Each row is a point. To make a cloud, some directions were put in groups of two or more. Within a group, all points are equally far from the middle, so they leave a hole (a ring in 2 directions, a hollow ball in 3). The other directions are filled evenly. Then the cloud was stretched, turned, moved and blurred a little. How many holes are there, and how many directions does each take, smallest first?

Cloud (14 x 2):
[[-4.6, 0.3],
[-4.6, 1.0],
[-4.6, 0.0],
[-3.2, -2.5],
[2.7, -2.7],
[-1.4, 3.9],
[2.8, -2.5],
[3.1, -2.3],
[3.9, 0.1],
[3.8, 0.6],
[2.1, 3.1],
[-1.0, -3.5],
[1.6, -3.4],
[3.9, -0.5]]
Holes: 1 (2)

Cloud:
[[3.3, 5.0],
[-0.2, -3.9],
[1.7, 1.0],
[0.5, 3.0],
[5.7, -0.3],
[1.6, 4.7],
[-0.4, 2.7],
[-2.4, 1.3],
[-1.3, -4.7],
[2.8, -3.4],
[-2.1, 2.1],
[4.6, 1.9],
[-1.1, -0.5],
[2.0, -3.0]]
Holes: 0

Cloud:
[[-3.8, -0.3, 0.7],
[3.1, -0.2, -4.9],
[4.3, 0.5, -1.3],
[2.6, -0.3, -5.4],
[2.8, 2.5, -3.7],
[-1.8, 2.0, 1.3],
[2.3, -3.0, -4.2],
[2.0, -3.9, -1.2],
[1.9, 3.6, -2.4],
[1.5, -1.5, 1.8],
[-1.7, 1.2, -6.1],
[2.6, 2.9, -0.8],
[-4.0, -2.0, -4.1],
[1.3, -2.2, 1.5],
[-0.9, -2.1, 1.7],
[-0.5, -3.1, -5.3],
[-4.4, -1.8, -1.1],
[-1.1, 1.2, -6.2],
[3.6, -2.3, -0.7],
[-4.3, 1.3, -0.4],
[2.3, -1.5, -5.4]]
Holes: 1 (3)

Cloud:
[[1.4, 4.2, 4.6, -4.1],
[1.4, -0.7, 1.6, -3.9],
[-0.3, 0.5, 0.9, 0.3],
[1.5, 5.9, 1.5, -2.8],
[4.1, 2.3, -1.6, -3.2],
[-3.6, -3.7, 0.4, 3.8],
[-0.4, 2.3, 0.9, -4.5],
[-0.2, -1.5, 5.0, 0.2],
[2.0, 3.6, -4.9, 4.0],
[-1.4, 0.1, -2.7, -3.0],
[-1.1, 1.1, 2.7, -1.8],
[-5.7, -0.1, 1.0, -2.0],
[3.4, 4.6, -2.0, -3.3],
[-2.5, -1.9, -2.2, 0.4],
[-2.8, -1.4, -2.9, -1.2],
[-0.5, -4.5, -1.0, -1.0],
[-3.5, 3.3, -0.2, -0.3],
[-1.6, 1.8, 0.1, -2.2],
[1.3, 2.4, 4.6, -3.1],
[1.3, 1.1, 0.6, -1.7],
[-1.5, -2.4, 0.5, -3.2],
[1.9, 7.3, -4.1, -2.2],
[-0.8, -6.2, 1.2, -0.3],
[-2.6, -1.7, -0.5, 2.9],
[-2.5, -3.4, -1.9, -1.2],
[0.5, -3.8, 0.1, -4.3],
[0.1, -4.9, 1.3, -3.8],
[-4.7, -3.4, 3.5, -5.0],
[2.1, 1.7, -5.5, 4.8]]
Holes: 0
